Each row is a point. Each copy is the shape, with its points in the same order, turned, moved and blurred by noise. Some copies are also mirrored. Which?
In the rows, zero is written as 128.

Shape, 5 rows:
[[184 174]
 [ 99  88]
 [198 118]
 [117 132]
 [ 72  99]]
Copy 1:
[[125 207]
 [141  89]
 [165 202]
 [114 133]
 [123  78]]
Copy 1 is: only turned
Copy 2, 5 rows:
[[209 174]
 [119  89]
 [220 113]
 [139 131]
 [ 94 103]]
Copy 2 is: only turned
Copy 3 (5 x 2):
[[199  89]
 [ 91 139]
 [186 145]
 [121  96]
 [ 71  96]]
Copy 3 is: mirrored

Shape:
[[107 188  94]
 [123 122 135]
 [129 159 144]
 [191  68 129]
 [ 61 148  88]
 [173  40 170]]
Copy 1:
[[211  94  93]
 [141  97 126]
 [172  88 134]
 [ 97 172 153]
 [168  72  48]
 [ 61 138 164]]
Copy 1 is: mirrored
Copy 2:
[[131 162 182]
 [104 134 123]
 [103 132 162]
 [139  92  64]
 [106 215 150]
 [ 93  72  47]]
Copy 2 is: only turned
Copy 3, 6 rows:
[[131  81  59]
 [116 144 122]
 [111  94 122]
 [178 173 146]
 [ 87 128  40]
 [150 190 194]]
Copy 3 is: mirrored

Shape:
[[173 195 138 165 162  97]
 [183 135 151 178 129  56]
 [ 80  90 132 175  99 185]
 [ 63 177  98 112 179 170]
 [150 135 133 159 205 101]
 [ 92 114 165 107  99 197]
 [ 76 118 180 155 150  46]
 [137 103  98 134 134  92]
 [ 66 222 166 100 146 101]]
Copy 1 (9 x 6):
[[153 209  78 106 202 128]
 [166 199  94 124 175  47]
 [210  95 141 150 108 174]
 [ 99 135 109 149 161 221]
 [137 152  97 135 219 108]
 [168 128 178 112 108 196]
 [136 187 160 210 165  96]
 [120 134  99 126 129  96]
 [ 93 228 142 156 156 195]]
Copy 1 is: only turned
Copy 2:
[[108 184  39 111 129 116]
 [126 174  66 176 157 152]
 [ 97  80 158 166  56 104]
 [ 65 128 132  45  77 102]
 [ 74 159  97 118 168 113]
 [153 113 184 122  68  92]
 [ 71 211 135 163 115 170]
 [107 115 114 128 139 173]
 [ 90 223 112  57  58 141]]
Copy 2 is: mirrored
Copy 3 (9 x 6):
[[114 112 126 177 159  45]
 [184  88 156 146 140  47]
 [145 110  88 125 136 210]
 [ 32 138  89 130 104 139]
 [ 92  84 135 106 144  62]
 [112 163 144 122 136 203]
 [125  58 190 118  86 121]
 [149 130 115  88 107  94]
 [ 53 125 163 198  66 110]]
Copy 3 is: only turned

Shape (14 x 9):
[[148 214 180  93 129 109 145 157 160]
 [ 78 178 153 135 153 151  93 149 164]
 [139 199  79 115 107 170 193 166 106]
 [164 135  89 138 150 148  92 182 110]
 [163 128 174  95 160 128 205  70  98]
 [ 75 131 140 143  79 171  98 189 151]
 [112 176 103 149  81  89 111  70 149]
 [131 149 157 104 111 180 103 179  96]
 [112 134 114 112 112 140 173  79 148]
 [183 135 135 190  52 126 164  81  88]
 [143 147 166 142  62 176 110 120  66]
 [ 90 158  93 182 140 168 172 158  59]
 [155 150 142 181  72 122 107  79 146]
 [126 135 191 103 105  84 197  92  60]]
Copy 1 (14 x 9):
[[167 183 191 135 118  59 184 133 167]
 [100 176 127 165 143  73 140 127 107]
 [186 156 136 149  95 180 137 118 195]
 [172 158  95 128 123  99  95  49 140]
 [147  90 193  49 136 138 170 133 130]
 [130 183 106 165  98  99  68 153  96]
 [118 112 186 173 168  83  87 130 179]
 [197 186 133 119 119 108 101 113  91]
 [100 120 161 103 137 140 119 146 168]
 [169  63 225 134  99 131  65 106 148]
 [202 139 185 137 134 132  64 127  80]
 [180  92  95 176 112 167 134 104 124]
 [124  98 215 152 123  80  65 105 135]
 [193  58 185  83 140 110 145 187 134]]
Copy 1 is: mirrored
Copy 2, 14 rows:
[[130  62  60 115  81 162 124 180 109]
 [121  88 101 130 130 143  86 187 193]
 [131 134 123 162 104 227 168 130 122]
 [115 108 139 178 185 134 133 153 113]
 [102  83 147  67  77 174  88  82  71]
 [125 127 157 115 138 136 151 227 187]
 [144 154 108 143  54  91 103 127 158]
 [123 100 167 135 141 168 119 212 108]
 [134 150 129  85  88 151 109 106 143]
 [142 107 204 138  44 106 160  96 101]
 [143 109 215 143  76 140 122 189 107]
 [ 62 118 184 178 112 201 143 126 168]
 [169 102 151 131  69  78 126 125 142]
 [ 58 105 156  79  26 148 107 130  71]]
Copy 2 is: mirrored
Copy 3, 14 rows:
[[201 193 157 137 114  85 121  84 144]
 [ 98 185 143 170 127  99 109  70 173]
 [188 181  88 114 152 167 116 151 187]
 [106 162 150 114 123 112  66 176 181]
 [178 141 186 136 182 147 157 144  64]
 [ 89 128 103 152  85 104 136 104 204]
 [110 156 124  74 109 160  94  52 107]
 [134 153 125 180  89 111 111 161 162]
 [137 123 121 112 172 151 132  92 113]
 [151 110 170  74  80 220 134 134 113]
 [132 131 135 164  53 181 122 149 123]
 [ 97 201 121 126 144 195 157 170 185]
 [121 117 174  97  80 175  99  75 126]
 [165 167 152 114 117 145 195 142  51]]
Copy 3 is: mirrored
Copy 4, 14 rows:
[[195 196 150  92  50 119 145 159 110]
 [112 160 145  90  82 115 129 213 137]
 [138 175  68 139  52  98 115  85 144]
 [156 124  87 107 137 105  68 146 120]
 [129 182 167  99 127 144 178  51  72]
 [116  97 142 160  75 116 110 193 163]
 [118 133 166 101  81   7 148 132 103]
 [135 119 132 127  71 159  77 152 111]
 [103 152 161 108  94  83 167  84 140]
 [132 142 164 194 110  50 119  75  61]
 [110 113 162 167  59 120  82 113  65]
 [ 72 154  46 162 103 106 128 130 103]
 [129 145 198 149 106  32 114 135  88]
 [140 133 153 131  87 133 203  71  31]]
Copy 4 is: only turned
